Each row is a point. To make a cloud, some directions were put in groups of two or more. Within a group, all points are equally far from the middle, so they leave a hole (a ring in 2 directions, a hollow ball in 3). The other directions are filled evenly. Then the cloud was stretched, turned, moved and blurred a little. Count the holes, and give their numbers of directions, smallest first.
In the rows, 128 means zero.

Cloud, 13 rows:
[[163 142]
 [143 182]
 [122 186]
 [161 132]
 [161 159]
 [ 89 159]
 [151 177]
 [164 149]
 [107 181]
 [ 92 130]
 [125 187]
 [162 154]
 [116 185]]
Holes: 1 (2)

Cloud (20 x 3):
[[171 199 142]
 [148 193 152]
 [115 193 175]
 [130 202  95]
 [160 104 168]
 [187 153 133]
 [124 147 165]
 [152 119 153]
 [108 180  87]
 [105 133  63]
 [ 98 153 120]
 [ 77 164 147]
 [162 159 153]
 [167 191 142]
 [166 160 108]
 [113 144 162]
 [ 91 125 145]
 [ 95 133 162]
 [143 168 100]
 [ 84 143 142]]
Holes: 0

Cloud (30 x 4):
[[104 117 207 103]
 [123 151 181  81]
 [ 77 177 144 101]
 [119 190 104 112]
 [104 170 208 126]
 [ 98 144 100 160]
 [ 95 206 155  71]
 [180 131  93 135]
 [134 115 116 161]
 [105  79 107 129]
 [123 169 121  82]
 [ 54 155 101 145]
 [ 93 152 106 137]
 [117 146 134 113]
 [ 64 131  89 154]
 [ 96 163 173  95]
 [137 174 150 151]
 [146 173 141  90]
 [126  78  99 155]
 [125  97 175 122]
 [182 170 134 136]
 [142 152 109 133]
 [ 60 173 122 104]
 [114 179 190 123]
 [ 94 160 169 171]
 [116 103 140 119]
 [113 182 142 177]
 [145 160 102 107]
 [ 89 182 107 148]
 [ 88 200 106  75]]
Holes: 0

Cloud:
[[166  69  91 140  86  99]
 [127 120 143 191 148 126]
 [118 117  30 129 142 100]
 [174 128 111 118  68 172]
 [ 90 189 105 154 137 168]
 [170 161  67  99 140 111]
 [119 184 134 191 117 132]
 [104  99 154 182 123 127]
 [120 150  94 183 171 159]
 [145 179 101 170 148 177]
 [176 121 135 174  84  86]
 [ 74 134  88 191 139 156]
 [ 85 151  89 129 115  64]
 [ 85 125 118 161 157 181]
 [ 97 130  88 139  93 194]
 [ 84 163  85 103 152 138]
 [126 119 109 172 159 186]
 [ 79 131 146  98  95 127]
 [101 163 136 142  63 160]
 [156 127 109  87 151  87]
 [101 148 160 103 123 166]
 [141  80  75 106  74 100]
 [175 181 125 151  77 125]
 [163  80  92 174 125 111]
 [134 123 152 128 130 195]
 [164 126 119 126  88 195]
 [139 126 157 114  61  93]
 [167 106 139 176 136 112]
 [122 104  86  88 106 168]
 [167 170  81 188 124 114]
 [125  94  80 188 148 126]
 [120 198 117 132 124 109]
 [ 95 178 106 114  89  98]
 [148 190 131 174 111 163]
 [152 125  61  80 144 121]
 [113 147 177 133 123 168]
 [157 131  86 206 104 165]
 [150 104 167 111 124 150]
 [158  82  90 180  92 143]
 [190 160 141 144  97 106]
 [180  99 149 160  91 110]
 [ 98 142  86 126  86  59]
 [124 154  26 152 133 121]
 [107  99  99 139 163  87]
 [ 90  85 144 119 100 127]
 [187 157  91 161  67 143]
 [ 59 148 103 144 134  96]
 [173 179 107 133  68 118]
 [111 148 134  79 120 159]
 [142 148 131 202  68 133]
 [ 89 124 163 126  79 111]
 [ 79 122 164 141  88 137]
 [167 119 138 176  85  81]
 [166 127  49 141  71  89]
 [ 95  99  99 175 153 106]]
Holes: 1 (6)

Cloud, 86 rows:
[[129  94 134 130 136 203  88 122 146]
 [ 75 143 115  97  51 156 160 121 133]
 [119  57 154 129  87 168 129 159 107]
 [107  93  87 150 129 125  99 122 185]
 [ 64 129 124 186 103 152 129 162  80]
 [ 55 125 194 167  96  78  67 116 133]
 [152 130  95 172  92  86 145 176 172]
 [134  96 116 223 113 110 149 130  98]
 [ 72 150 139 210  80  64 113 109 112]
 [123 152 114  82 159 128  64 125 142]
 [ 72 126 143 111  44 150 104 135  98]
 [ 90 185 108 158 112  61 118 133 148]
 [173 124 139 158  65 144 122 133 188]
 [115 146 160 155  45 113 154 118 113]
 [175 141 163 184  64 151 115  95 139]
 [127 138 101 124  24 158 100 166 114]
 [ 74 164 157 117  82 126 151 118 135]
 [162  83 142 116 119  79 125 163 162]
 [136 139 118 104  40  97 143 113 140]
 [171 127 139 112  93 144  99 108  65]
 [ 53 142 112 165 120 111 120  95 137]
 [ 78 136 131  87 118 118  60 135 180]
 [127 134  84 197 139  72  81 130 113]
 [129 181 156 108  85 146 114  66 136]
 [140  69  59 163  95 150 119 194 126]
 [152 110 113 133 117 198 128 148  82]
 [165  79 166  75 104  95  66 126 153]
 [119 133 139 126 108 172  33 107 173]
 [214 108 150  94 125 126  95 105 164]
 [144 154  67 107 136 116  98  82 134]
 [ 57 107 154 118 138 118  64 132 133]
 [152  80 140  80  78 157 112 106 183]
 [ 65 164 125 107  81 101 120 129 154]
 [141 124 180 120  76 149  39 142 130]
 [ 47 149 141 152  48 116  89 139 122]
 [128 181 104 172 136 184 114 165 149]
 [120 100 142 118 152  77 134 136 126]
 [100  52 138 144  91 143 156 126 143]
 [ 67 140 125  88 102 124 131 151  91]
 [148  49 129 151 109 145  93 149  89]
 [104 109  65 133 148 148 119 176 105]
 [148 137 125 110  69 159 105 147 197]
 [ 95 160 131 196  65 139 115  93  94]
 [178 116 133 166 118  93  81 115  75]
 [ 96 132 127 121  79 201  69 141 108]
 [139 141 138  92 101 193  88  69 129]
 [169 173  97 185 102 142  97 123 154]
 [118 155 100 141 110  90  84 126 196]
 [115  95  81 123 134 190 144 149 185]
 [ 95 177 106 155 113 117 132  46 140]
 [155 101  96 137 144 160  75 129 185]
 [ 83 106 177 149  75  78  64  98 141]
 [125  83 147 143 128 198 118 164 166]
 [ 67 142 172 104  78  96  61  96 121]
 [152 112 183 149  91 141  56 154 122]
 [125  96 118 159  98  56 113  73  84]
 [157 126 160 138 146 134  92 164 106]
 [132 198 168 123  86 106  59  90 148]
 [202 138 107 127 140 137 106 140 134]
 [116 185 142 148  53 130 145 127 182]
 [ 81  91 117 119 121 167 129  78 137]
 [133  74 143 216 128 185 134 130 135]
 [129 100  75 179 119  77 103 127 134]
 [166  83 115  78  72 144 103 192 186]
 [ 95 112 127 105 134  48  92 109 137]
 [108 133  94 219 110 120 140 159  93]
 [130  90  57 145  92 174  90 183 160]
 [ 86 146  98 206 146 131 134 169 104]
 [ 88 159  90 155 117 161  92  82 124]
 [108 112 117 114 164 149 126 158 116]
 [ 90 109 193 153  99 106  95  84 150]
 [166 130 147  99  94 170 144 137  84]
 [210 115 111 111  84 110  84 125 114]
 [ 83  89  98 168 106 110 162  97 124]
 [173  52 121 142 101 138 151 176 167]
 [127 110 187 135 147 137  98 149 158]
 [134 164 131 118 172 104 100 115 157]
 [104 173 143  80 119 100  87  88 129]
 [180  83 160 116 116 160 153 180 151]
 [146 172 134 149 143  49  82 135 114]
 [100 109 109  97 154 128  86  89 160]
 [148  84 166 137 116 179 145 161 118]
 [ 99 120 158 107  83  72 129 117 146]
 [123  91  96 152 134 167 111 103 190]
 [176 156 110 116  76 142  87 141 168]
 [172 110 123 129 100  75 123 139 179]]
Holes: 1 (6)

Cloud:
[[ 65 169  56 131 125 165  94 128 145]
 [164 142  91 161 158  89 107 164 129]
 [ 75 165  95 163 148 139 135  84  97]
 [ 84  99 135 136  82 125  63 109 170]
 [119  84 110 209 159 138 160 146 142]
 [143 158 140  63  74 100 122 123  94]
 [113 121  85  94  92  74  68 153 200]
 [ 94 124 122 151  99 120 167 170  96]
 [177  75 164 115 140 145 143  78  79]
 [ 66  86  85 163 122 128 100 109 118]
 [ 98 104  65  74 142 125  62 110 155]
 [ 82 108 113 187 168 138 144 125  91]
 [124 121 151  90 115  79 119 125  83]
 [143 205 165 150 154 134 191  99  87]
 [121 172 131 144  90 155 136  88  81]
 [107 175 121 199 113  80 120 127 127]
 [108 211 157 133 157 106 129  60 146]
 [145 144 115 157 129 113 135 219 131]
 [159  70 131 119  89 170  80 161 143]
 [140 156  62  99 138 143  75 195 148]
 [105 176 162  97 105 142 114 158 169]
 [ 89 144 119 133 129 150 113  56 143]
 [109 106 186 119 126 121 174 140 154]
 [131 133 120 149 139  98  80 172  77]
 [ 57 145  92 157 171 166 120 114 151]
 [ 97 129 112 123  90 118 115  66  96]
 [106 170 123  89 123  93  52 135 104]
 [156  78  98  77  67  96  92  99 163]
 [144 188 168 117 151 139 117 119 178]
 [ 91 146 163 107  73 153 109 135 151]
 [112 140 176 100 169 100  59  70 164]
 [126 146 169 137 136 111 136 211 190]
 [ 91 140 153 177  88  98 105 115 126]
 [146 168 165 102 105 183 161  92 126]
 [147 111 204  70 149  78 127  58 124]
 [ 92  91 138  41 106 113  72 134 137]
 [ 95  55  63 116  95 146  57 145 191]
 [ 90  96  93 128 187 127  92 116 184]
 [ 97 127  91 153 135  80 125 161  94]
 [129 118 184 169 148 144 134 137 180]
 [141 166 182 170 151 151 106 168 130]
 [131 107 113 176 136 191  73 142  82]
 [124  83 141 111 206 112  87 163 142]
 [177 154 111 114 168 106 127 148  90]
 [ 84  70  81 139 147 125  93 107 163]
 [143  70  56  75 114 105 151 162 109]
 [124  92 111 185  79 171  79 156 165]
 [161 133 161  31 110 116 133 136 155]
 [107 200 141 148 131 140 182  96 108]
 [106 168 107 119 148 166 180 151  91]
 [146 173 172 165 141 140 173 133 100]
 [121  94 113 131 196  97 112 161 100]
 [138  94 111  70 161 100  81  83 155]
 [123 178 179 134 115 118 164  79 164]
 [147  84 133 112  81 133 109 122 205]
 [122  71 159 152  94 135 128 107 140]
 [103 122  75 191 193 135 106 101 126]
 [141 162 120 173 141 132 106 101 187]
 [166  80 122  71 109 113 100  56 137]
 [158  40 116 111  99 153 140 144 134]
 [ 59 146 125 133 131 119 178 143 160]
 [ 94 143 106 142  55 126 164 173 108]
 [188 135  96 129 107 132 129 179 149]
 [156 150 153 115 146  67 111 182 184]
 [141 103 109 154 113  64 177 155 101]
 [114  56 122 103  98 154 140  87  90]
 [ 99  97 182 137 146 110  72  98  85]
 [123 136 120 197 108  95  87 100 137]
 [116 116  84 161 138 144  53 110  62]
 [135 161 150 146 118  87  88  95 185]
 [143 125  94 141 100 125  98 213  97]
 [160  53 115 135  92 118 107 183 129]
 [127 185  95 140 151  70 112 174 175]
 [ 95 123  85  90 144 172 110  95 170]
 [160  73 133 132  95 144  73 140 108]
 [ 43 106  99 171  73 134 100 153 130]
 [101 182 130 137 108 160 172 104  97]
 [104  92 131  35 115 114  91 165 131]
 [158  70 144  94  88 144  81  95 124]
 [139 166  86  99 162  98 104 167 113]
 [ 95 112  65 150 152 140 186 170 149]
 [121 141 135  87  83 165 167 193 146]
 [138  68  94 158 114 145 147 124  91]
 [ 98 123 109 140 155 132  74  93 194]
 [152 195  93 104 149 134 173 142 145]
 [109 195  83 137 155 130 111 187 124]
 [144 108  81 164 152 159  93 137  77]
 [152 101 172  64 129  73 122 134 151]
 [121 210 148 152 133 121 155 128 170]
 [ 81 190  71 133 171 142 105 101 114]
 [160 118 188  95 103  83 145  95 189]
 [136 115 122  94 134  86 122 201 129]
 [147 162 142 164 172  88  76 151  83]
 [150 128  72 182 129 127 135 119 181]
 [114 174 152 111 126  85 161  66  80]
 [ 93 119 177 149  92  80 118 126 140]
 [ 90 145  50 124 132 118 156 100 126]
 [111 117 151  98  97  98 101  75  88]
 [154 148  75 163 106 153  93 181 169]
 [140  61  81 140 167  97 131 136 157]
 [105 162  72 129  81 130 119 138 207]
 [148  87 153 123 144 157  72 167 156]
 [118 111  82 159 138  76 156 127  95]
 [106 185 112 182 191 126 136 171 100]]
Holes: 1 (6)

Cloud:
[[ 58 132 101 102 160 190 137 173  48]
 [ 81 131 129 121 113 140  45 108  74]
 [124 135 183 158  50 165 104 103  37]
 [173  87 113 125 121 110 133 205 119]
 [164  96 112 155 117 126 119  78 134]
 [125 160 151 142  82 130 117  64 112]
 [131 144  92  90 145 164  84 149 206]
 [163 121  57  87 142  93 157  89  56]
 [142 149 144 122 115 122  85 100 141]
 [151 133 172 119  96 108  63 147  58]
 [145  94  97 141  96 142 112 109  87]
 [156 132  97  93 185  70 117 146  92]
 [105  96 166 106 117 158 186 139  88]
 [101 138 130 130 123 156 115 121 151]
 [ 77 165 110 123 127 158 129 140 140]
 [ 87 202 143  78 128 145 132 111  44]
 [154  79 105 101  98 202 139 113 114]
 [103  94 110 146 146 102 118 156 176]
 [105 168  99  89 123 107  62 163 120]
 [156 157 127  66 200 133 140 191 126]
 [109 142 118 121 152 192  66 160  92]
 [ 87 131 126 118 153  79  88 145  25]
 [ 69 179 137 116  85 140 139  79 114]
 [139  91 114 144  85  55 125  68 121]
 [ 53 155 150  87  86 149 121 109 111]
 [133 103 101  72 118 114 175 162  96]
 [163 146 134 123 122 124 156 122 165]
 [ 68 124 119 101 210 117  87 110 106]
 [112 151 109 131  87 164 179 164  90]
 [130 174 154  89 101 139 166  67 135]
 [ 60 110 101 132 121 140 143 154  41]
 [144 121 201 113  93 130  87 108  73]
 [127 130  72  75 170 103 160 171  92]
 [ 74 106 104 148 141 102 159 144 107]
 [ 96 163 115 131 128 114  77 182 120]
 [ 60 148 114  68 118 102 116  89 156]
 [139 146 206  67 154 122 156 164 116]
 [130  61 106  81 112  88 146  86 100]
 [115 122 161 150 100 182 118 153 108]
 [121 146 112  52 118 177 150  81 118]
 [ 76 134 199  51 147  77 131 164 116]
 [ 75 111 130  43 151 125 150 126  86]
 [ 93 129  91 111 152 114 127 104  88]
 [ 96 139 110 100 146 200 132 172  39]
 [160 125 173 121  95 123  88 130 151]
 [132  78 137  75  98 132 186 108  90]
 [114  88 160  91 117  93 138 152 121]
 [ 72 100 160 113 107  80 130 128  53]
 [ 85 170 157 113 119  59 114 195  72]
 [103 155 125 168  93 134  96  89  87]
 [123 121  54 103 130 147 148 164 132]
 [102 134 166  96 133  35 174 143 109]
 [154 130  67  90 139 105 194 202 107]
 [ 67 113 135  91 143 100 104 161 111]
 [150  91 135  99 137 195  91 189  91]
 [105 128 124  96 126 169 152  90 134]
 [130 138 118  54  76 149 130 180 136]
 [110 126  65  93 137 141  86 172 154]
 [110  73 100  90 133  95 148  70 109]
 [158 167  75 125 115 171 147 106 167]
 [142 136 118  94 159  67 129 180  86]
 [114 130  96  91 138 142 115 205 149]
 [107 111 137 116  99 133 118 166 193]
 [107 150  90 106 180 165 102 126 161]
 [153  83 182  82 134 104  77 100 111]
 [ 98 151 111 185 118  88 114 110  70]
 [ 86 143 111  53 136 138  70 101 101]
 [134  93 131 108 137 134 178 129 140]
 [112 118 108 203 121 131 145 140  86]
 [ 61 182  91  81 170 119 193 180  76]
 [101 154 114 122 183  88 105 157 133]
 [142  68  71 165 116 103 106 139 159]
 [ 92 118 110  71  74 107 109 192 138]
 [141 122  82  75 150 147 150 117 122]
 [137  70 154  72 111 118  86  74 146]
 [166 138 112 112  79 124 165 118 124]
 [ 69 167 105 150 118  72 141 120  77]
 [202 101 153 156 110 105 121 145 114]
 [162  85 151  89 139 129 114 142  86]
 [ 71 150 134  72 168  94 102 147 142]
 [108 113  83  62  86 152 142 107 118]
 [138 175 143 106 175 133 125 113 145]
 [126 152 149 178  38 137  92  58  78]
 [138 161  78  92  85 151  98 127  63]
 [122 156 153  96  93 110 191 132  90]
 [153 170 111 114 151 104 138 187 121]
 [ 53 151  99  95 183  99 132 107  63]
 [147  81 110  93 185 105  87 118 162]
 [ 67 148 136  42 170 124 133 124 132]
 [194 105 136 120 180 115 123 120 110]
 [129 178 157  94 116 120 178 157  89]
 [190 116 114  96 157 139 134 173 113]
 [156 118  84 155 194 104  80 164 109]]
Holes: 0

Cloud:
[[ 81 105 123 113  76 223 109 181 168]
 [108 167 106 132 144  88 159  94 113]
 [ 68 112 121 151  87 125 168 125 112]
 [ 91 169  87 195 112 184 108 132 118]
 [143 124  72 127 165  78 179 144 111]
 [103 135 106 103 183  87  64 114 113]
 [ 87  95 140 127 163 190 109 179 131]
 [ 86 160  74 181 135 147 152 129 106]
 [ 31 150 131 112 115 172 202 131 160]
 [119 163 110  69 208 107  75 137 139]
 [ 72  86 162 129 168 162 133 184 101]
 [ 67 133  73 145 166 112 138 169  94]
 [ 86 159 101 160  93 128  53 187 156]
 [ 99 125 155 141 153 159  80  94  96]
 [ 98 148 166  80 109 193 146 143 125]
 [126 156  98 143 131 119 195 105 132]
 [ 81 130 140 109 163 117 123 223 135]
 [118 170  87 155 120 120 113 203 204]
 [113 182 135 168 123 184  94 127 118]
 [ 56 118  82 101  75 178 166 159 158]
 [ 78 105 105 133 157 150 116  87 105]
 [115  91  96 116 111 126 167 104 146]
 [ 59  89  92 140 136 149 165 162 107]
 [114 125  80  59 163  73 128 110 107]
 [134 142 114 131 141 132  75 211 127]
 [ 89 165 165  86 157 133 115 118  83]
 [ 72 111 110 104 158 142 128  84  73]
 [ 78  96 136 104  90 123 166 184 133]
 [ 97 100 141 124 158 133  63 145 137]
 [116 104 179 145  99 168 131 123 122]
 [ 99 168  67  80 123 194 117 113 177]
 [104  83 113 138 103 133 154 118 135]
 [ 75 175 150 144 130 113  97 204 131]
 [154 115 118 142  97 157 129 171 105]
 [ 64 151 162 129 134 144  75 203 143]
 [ 88 196 117 140 149 209 110 145 167]
 [128 149  98 172 139 124 118 114 118]
 [101 127  97  49 138  91 154 110 127]
 [113 107  76 136  87 120 105 149 142]
 [ 61 157 118  64 148 139 172 115 143]
 [118 198 134 113 138 124 111 112 176]
 [ 89  93 112 142  87 124 145 170  95]
 [ 54 124 160 133 111 103 141 136  95]
 [108 113  48  74 158 158 154 144 104]
 [ 95 121 115 178 111 173  74 175 147]
 [143 131 130  99 192 127  58 121 111]
 [ 47 178 135 175 112 145  86 141 126]
 [ 87  60 105 114 147 147 125 145  88]
 [112 100 129 155 169  94 177 150 142]
 [ 88 162 112 122 223 139  84 137 145]
 [120 161 125 153 151 163  99 186 108]
 [ 46 170 135 101 148 121 180 112 149]
 [146 173  93 110 106 114 135  92 169]
 [ 94 165 133 132 105 174 197  81 138]
 [133  94 113 136  73 138 155 129 137]
 [ 88 164  88 108 199 110 205  99  88]
 [111 177  96 104 100 154  69 130 124]
 [119 115  54 103 111  91 147 146 159]
 [ 62 152  54 120 103 171 173 186 184]
 [148 111 105  91  92 135 150 171 174]
 [ 68 131 187  81 153 136  70 154  91]
 [ 86  96  82  52 166 120 168 130 127]
 [ 89 151 121  71 112 118  96 158  76]
 [114 136  98 151  98 144 168 179 121]
 [120 125  69  78 111 106 142 184 147]
 [ 54 119 154 164  94 164 162 104 108]
 [ 64 119 128 124 176 161  99 168 159]
 [118 115 124 142 118 123 134 216 134]
 [ 62 145  87 140 171 141  96 140  80]
 [111 142  88 150 157 108 114  86 146]
 [121  93 120 101 177 117 107 218 136]
 [138 108 138 126  58 175 146 102 140]
 [ 84 139 155  79 194  94 139 199 128]
 [ 79 112 142  62 117 122 109 120 146]
 [ 63 219 120 133 144 147 124 138 170]
 [ 65 127  64 113 191 150 147 199 163]
 [ 86 116 136 103 131 114 130  82 128]
 [ 90 126 148 133 161 145  73 101 109]
 [ 74 167 112 145 162 151  94  91 155]
 [ 40 178  84  96 109 165 164 112 150]
 [ 84 106  90 104 145 135 122 138 197]
 [ 71 103 139  52 115 122 113 167 119]
 [162 131  77 107 116 105 157 133 153]
 [ 63 155  94 150 197 158  87 157  84]
 [ 71 127 120  78 105 130 132 197 107]
 [103 144  77 169 152  88 136 178 130]
 [ 74 136 177 177 134 180 120 161 107]
 [ 46 132 120 184  98 174 111 110 119]
 [111 150  56 144 102 125 141 173 153]
 [112 147  63 131 176 146 140  66 145]
 [122 129  52 121 179 121 101 120 149]
 [ 94 128 156 117 198 144 166  99 122]
 [ 97 117 137  87 191 124 122  92 138]
 [ 44 120 148 137 134 112 103 190 138]
 [ 74 121 141  79 120 116 163 115  88]
 [128 136  79 107  60 156 121 116 127]]
Holes: 1 (6)

Cloud:
[[ 58  95 108 157 129  48 119 155 143]
 [166 170 104  92 164 121  80 185  51]
 [166  89 145 131  75 122 181 156  86]
 [ 92 141 132 160 156 139 139 122 131]
 [150 133 125 152 191 150  70 137  95]
 [189  88 108 156 161 179 103 170 121]
 [135 166 102  89 134  96 130  79 145]
 [172 100 172  76 122 118 109 159 119]
 [144 117 164 127  80 105 111 182 116]
 [154 167  82 158 165 146 135  71 107]
 [107 140  91 107  99  71 106 146 157]
 [ 86  66 126 103 123 100 168 181  59]
 [145 100 145 161 133 106 149 230  88]
 [126 161 109  82 223 115  79 130 106]
 [ 84  91 115 106 111  77  89 151 169]
 [ 98 124 153 151 109 100 144 196  82]
 [169 131 127 172 116 146 152 123 184]
 [ 96 158  64 161 135  94  75 111 138]
 [203 161 120  88 124 128 157 129  91]
 [ 94  68 112 117  90  72 121 143 109]
 [161 134 103  94  58 120 107 126 153]
 [ 78 112 125 146 182 104 195 144  65]
 [178 141 126 146 114 164 164  97 164]
 [106 115  81 143 124 150 101 158 129]
 [181 151 103 120 222 124  63 138 106]
 [110 160  98  95 163 103 169 162  73]
 [158  73 119 155 153 126  96 132 137]
 [128 116 104  92 179 140  86 202  81]
 [189  87 166  95  98 124 171 197 114]
 [109  75 148 125 120 137 175 245  64]
 [149 108 174 113  85 113 166 208  77]
 [ 86 118  85 135 180 114 133 164  45]
 [ 97 149  82 139  92  94 141 156  85]
 [155 121 145 161 109 105 172 167  60]
 [153  81  87 108 109 115 127 195 115]
 [114 134 121  67 125 111 110  91 127]
 [170 128 137 110  77 129 194 118 127]
 [158 107 177 110 163 183 153 141 119]
 [155 138 136 163 112  88 147 142 154]
 [ 72  88  92 135 155  85  71 147 127]
 [156 122 119 188 160 144 152  97 117]
 [ 95  96  84 182 132 127 106 151 159]
 [148  84 128 195  76 121 130 192 174]
 [113 109  83 103 135 124  82 121 115]
 [119 193 124  90 152 122 130 100 111]
 [192 162 116  94 109 101 112 153 133]
 [173 114 105 185 116 157  88 191 145]
 [186 115 135 168 144 175 185 134 128]
 [169 168 139  71 174 161 100 116  90]
 [191 150  99 133 205 148  85 110 101]
 [148 110 174 121  61 138 155 214 104]
 [209 161 124  76 139 137 122 129  82]
 [162 173 103 103 163 124  80 196  73]
 [122 136 134 134 152 152 166 205 110]
 [122  80 122 127  66 104 136 124 116]
 [142 106 107 167 166  85  56 183 119]
 [ 99 108 157  71 117  72 129 169  75]
 [ 75 104 136 145 195  93 151 148 115]
 [107  88 154 135 142 171 169 155  82]
 [163 113 120 166  58 118 133 200 158]
 [186 118 167  67 158 159 128 168 137]
 [167 131 149 132 102 129 105 132 102]
 [116  68 119 166  54  87 140 191 163]
 [146 188 148  95 131 112 146 154  84]
 [149 133 124 126 184  90 106 209  92]
 [168 101 150 119  91 116 185 129 114]
 [ 93 152 136 124 135 120 140 108  69]
 [176 153  87 167 104 140 110 173 129]
 [ 86 139 135 101  87  82 137 152  82]
 [159 180  87 194 181 122 143 112 119]
 [120 142  84 142  90 115 153 173 122]
 [ 94 118 118 151 119 146 109 172 111]
 [118 151 103  65 138 104 109  83  97]
 [100 152  82 115 137 113  88 171 109]
 [151  76 126 103  68 102 135 146 111]
 [108 176  93 140 174 122 136  90 144]
 [ 87 150 116 153 167 117 196 105  70]
 [166 113 133 163  74 138 189 169  86]
 [149 157  89 149  78 132 138 141 148]
 [107  74 107 115 174 139 120 151 145]
 [ 73  54 108 164 104 109 138 187 114]
 [177 128 140 112 151 113 145 129  51]
 [144 118 117  72 110 111 182 134 113]
 [155 132  74 153 169 125 105 114  72]
 [203 130 141  68 146 145 140 194  77]
 [167 156 126  91 155 170 141 208  86]
 [208 153 141 134 149 207 156 158 114]
 [120 126  97 108 177 163 124 169  68]]
Holes: 2 (2, 6)
